Each point is reached from the start by the listed moves, each made 0, 1 or 2 times, or once backwards (-1), plus a little noise. Is the number of moves made odd or even? Then give how often each move was made.

Moves:
(1): 27; 8; -9
(2): -11; 35; 11
Start: 21; 13; -13
Points:
8; 48; -4 -> odd (0, 1)
59; 96; -10 -> even (2, 2)
32; -21; -21 -> odd (0, -1)
88; -4; -42 -> odd (2, -1)

Moves:
(1): 2; -35; 11; -18; -13; 26; -9
(2): 27; -1; -38; 8; 17; -7; 14
(3): 38; -5; 16; 2; 2; -2; 2
(4): 2; -13; 9; 21; 8; 11; 7
Start: 6; 1; -12; -14; 17; 34; 9
Points:
30; -97; -66; 3; 40; 93; 33 -> odd (2, 2, -1, 2)
64; -1; 64; 37; 32; 29; 27 -> even (-1, -1, 2, 2)
39; -84; -19; -14; 17; 89; 11 -> even (2, 1, 0, 1)
98; -6; -74; 5; 55; 17; 39 -> odd (0, 2, 1, 0)
2; -65; -42; -38; 7; 79; 1 -> even (2, 1, -1, 0)

Moves:
(1): 1; -1; 0; 26; -25; 24; 2; 6; 3
(2): 16; 10; 2; -18; -6; 9; 24; -18; 21
(3): 10; 12; 16; 18; -33; -12; 12; -26; -16
(4): -28; 33; 22; 2; 4; -15; 22; 23; 11
(5): 16; -8; 18; 20; 9; -4; 7; 14; 5
(6): -9; -40; 10; -27; -24; -5; 13; 10; 17
Start: 14; -20; -6; 24; -11; -18; 2; 16; 3
Points:
-37; 88; 26; 52; 15; -42; 36; 51; 6 -> odd (0, 0, 0, 2, 0, -1)
87; -92; 41; 62; -81; 7; 45; -3; 25 -> odd (1, 1, 1, -1, 2, 1)
-1; -68; 31; -38; -112; -72; 37; -38; -3 -> even (-1, 0, 2, 0, -1, 2)
9; 7; -17; 119; -36; 26; -31; 37; -31 -> even (2, -1, 0, 0, 0, -1)
36; -55; -13; 80; -66; 3; -29; -10; -47 -> even (1, -1, 1, -1, 0, 0)
6; 21; 67; 127; -81; -45; 33; 29; -35 -> even (1, -1, 2, 1, 1, 0)

Moves:
(1): 22; 29; 0; 19; -4; -16; -20; -14; -19
(2): 28; 5; -18; 21; -5; -17; 1; 39; 9
(3): 5; -8; 36; -18; 27; -18; 18; -8; 9
(4): 22; 13; -28; -12; 8; 56; -3; -9; -38
(5): -9; 11; -5; 10; -5; -22; 25; -1; -8
(6): -2; -6; -26; 21; 36; 16; 3; -11; 0
(7): 2; -29; -18; -12; 4; -2; 6; -19; 0
(8): -14; -45; 5; -19; 34; -25; -16; 8; -30
(9): 6; -23; 21; 29; -5; 13; 22; -8; -2
Start: 5; -20; -1; -16; 6; -12; -32; -6; 6
Points:
-40; -124; 102; -26; 54; -34; 124; -83; 13 -> odd (-1, -1, 2, 0, 2, 0, 1, 0, 2)
-35; -81; 145; -2; 77; -71; 74; -52; -37 -> odd (0, -1, 2, 0, 2, 0, -1, 1, 2)
17; 42; -34; 93; 15; 100; -58; -67; 4 -> odd (1, -1, -1, 0, -1, 2, -1, -1, 1)

Moves:
(1): -3; -24; -19; -8; -9; 14; -6; -12; 3; -6; 21; -21
(2): -8; 17; -9; -3; -12; 4; -19; -28; -24; -15; -9; 17
(3): -7; 1; 23; 11; 1; 11; 15; 27; -1; 4; 21; 4
(4): 15; -14; 22; -10; 16; -13; -6; -10; -5; 19; 13; -6
(5): 10; -12; 5; -9; -24; 2; -13; 4; 6; -12; 10; 0
(6): -23; 8; 4; 27; -6; -35; 22; -1; -8; -15; -10; -10
(7): 14; 12; 0; -2; 4; 6; 6; -20; -22; 12; -1; -3
(8): 0; -15; -49; -8; 4; -25; 16; -26; -9; 28; 10; 14
(9): -18; 11; -5; -22; -13; 0; -7; -3; 11; 7; 3; -11
(10): 2; -7; 3; 21; 5; 5; -1; 9; -12; 16; -14; 2
(11): 10; -8; -7; 7; 3; -4; -4; 15; -10; 3; 20; -9
(12): 22; 2; -9; 39; -7; 8; -2; 7; 2; 23; 22; 16
Start: 14; -4; 13; -21; 0; 3; -9; -12; 5; 11; -9; -16
Points:
-2; 29; 107; -34; 9; 114; 15; 63; -1; 40; -41; -43 -> odd (0, -1, 2, -1, 0, -1, 2, -1, 1, 2, -1, -1)
63; 56; 4; 91; 37; -32; 22; -34; -109; 44; -3; 15 -> even (-1, 1, 0, 0, -1, 1, 2, 0, -1, 0, 2, 1)
40; -11; -113; 84; -72; -122; -6; -51; -59; 75; 33; 33 -> odd (-1, 1, -1, 0, 2, 2, 0, 2, 1, 1, 2, 2)
84; -104; -74; 47; 47; -20; 28; -69; -32; 147; 131; 5 -> odd (2, 0, 1, 2, -1, 0, 0, 2, -1, 0, 0, 2)
83; -75; -2; -45; -77; 80; -71; -8; 51; 48; 157; -29 -> odd (2, 0, 1, 1, 2, -1, 0, 0, 1, -1, 0, 2)
-1; 42; 87; -42; -36; 21; -35; 13; 38; -19; -47; -9 -> odd (-1, 0, 0, 0, 1, 0, 0, -1, 1, 0, -1, 0)
-36; -17; -31; 12; 22; -90; 47; -28; -51; 22; -46; 44 -> even (-1, 1, 1, 0, 0, 1, -1, 2, -1, 1, 0, -1)
59; 14; 62; 16; -5; 91; -40; 50; -11; 62; 40; -20 -> even (0, 0, 1, 0, 0, -1, 1, -1, 1, 1, 1, 1)
